Rows are points. The last column is the point's height on a tilted bowl or saddle (a function of degree 2), plus a little noise. Count its main directions that bend up, bend down and stay straight.

Points:
[[-19   5  49 -20]
 [  1 -39   9  -2]
 [-20  12 -24 -21]
 [ 15   6  29 -12]
 [-20  20 -73 -62]
 [ 39   4  56 -42]
 [-27 -21 -14 -12]
 [-10  39  -2 -14]
 [ 18  14  34 -16]
 [  5  42  26 -12]
 [-11  -5  11  -6]
 [ -2  24 -13 -11]
 [-45  44 -42 -63]
 [  5  26  -9 -10]
 [ -2  41 -33 -23]
 [-11   7  41 -15]]
Directions: 0 up, 2 down, 1 straight

Points:
[[-20 -11  24   5]
 [-44 -10 -16  27]
 [-21 -38  12  14]
 [  3  18  50  40]
 [ 26   2 -34  18]
 [-34 -17  26  16]
 [ 60 -25   7  32]
 [ 39  -4   2   5]
 [ -4 -12  24   2]
 [ -6 -53   9  23]
 [ 15  57   6  25]
 [ 50  29  -4  18]
 [ -7  12   8  -3]
 [  8  14   0  -4]
 [-12 -55 -42  77]
 [ 16 -47   1  20]
 [ 20  -9  46  30]]
Directions: 3 up, 0 down, 0 straight

Points:
[[ 19  19   1   5   1]
 [-27  -6 -31 -27   5]
 [-30 -21  56  -5 -30]
 [  6  26 -38  28 -11]
 [ 13  33  -3  23 -12]
 [ 25  27  38  10  -2]
 [-10  -2   5 -37   3]
 [-41  -5  29  26 -46]
 [-23  -7  33  34 -36]
 [ 25 -15  10  14  19]
 [ 66  22  22  -1  -8]
 [ 43   7 -10 -20 -15]
 [-68  42 -43   2  63]
 [ -6 -52 -11 -26 -12]
 [ 13  -9  -1 -51 -18]
 [ 28  45  11  25 -28]
 [ 17  38  11   7  -4]
 [ 20   4   1  18   5]
 [ 31   3  15 -13  12]
 [  2   6  59  -3   3]
 [ -4  16 -14 -22  12]
 [ 11  64 -12  64 -88]
 [ 52 -13 -30  25  -3]
 [ 22 -22  22  32  23]
 [-42   6  20 -17  -2]]
Directions: 1 up, 2 down, 1 straight

Points (38 x 7):
[[  5 -29  -5  28  -9  -4 -16]
 [-55 -69  41 -22  30  18 -98]
 [ -7 -26   9  13  42  35 -31]
 [-15  28   1  28  -9  31 -21]
 [  5  -7  18 -29  -2  -1  14]
 [-38 -17  23  20  37 -40 -32]
 [ 40  33 -40  52  17  12  20]
 [  6  14 -26 -13   1  13 -10]
 [-43 -34  20  -8 -57  -3 -14]
 [  0   0 -27  34   6 -47   5]
 [-17 -17 -58 -24  15 -62 -48]
 [  1  39  11  13 -10 -39  14]
 [-59 -42 -19 -10  24   8 -80]
 [-44  -4  -3  56  -1  10 -25]
 [ 33 -21  24  33 -23  17   9]
 [ 64 -26 -29   2 -59   6 -29]
 [ 50  -2   4  19 -33   1   6]
 [-39  -8   6  -8  12 -25  -7]
 [  8 -15 -14  20  23  -5  -9]
 [  4 -26  -5 -20  -9  32 -12]
 [ 25  -6   1  -4   2 -48  -7]
 [ 66  -6  12 -62   8   7  37]
 [  8  36 -12 -23  22  12 -10]
 [  8   0 -30 -50 -17  23 -25]
 [ 17  -1 -46   6  -3 -59 -21]
 [  8  13 -30 -24 -13 -35  -9]
 [-54  34   1  -9  37  18 -32]
 [-18  12  -7   9  54  -4 -16]
 [ -5  11  -4  10 -32 -13   2]
 [ 57  26 -66 -10  20  -5 -25]
 [ 18 -17  16  45  -7  27  -5]
 [ 14  -8  16  -1  11 -33  -2]
 [-37  20  59  24 -30 -17   4]
 [ -2  23 -10 -31  -9  14  -7]
 [ 45   2 -65  22  42  34  12]
 [ -7  -9  12 -46 -14 -45  15]
 [-23   9  -9  17  -8  -7   0]
 [ 18  24 -19  45 -30  -4  -5]]
Directions: 2 up, 4 down, 0 straight
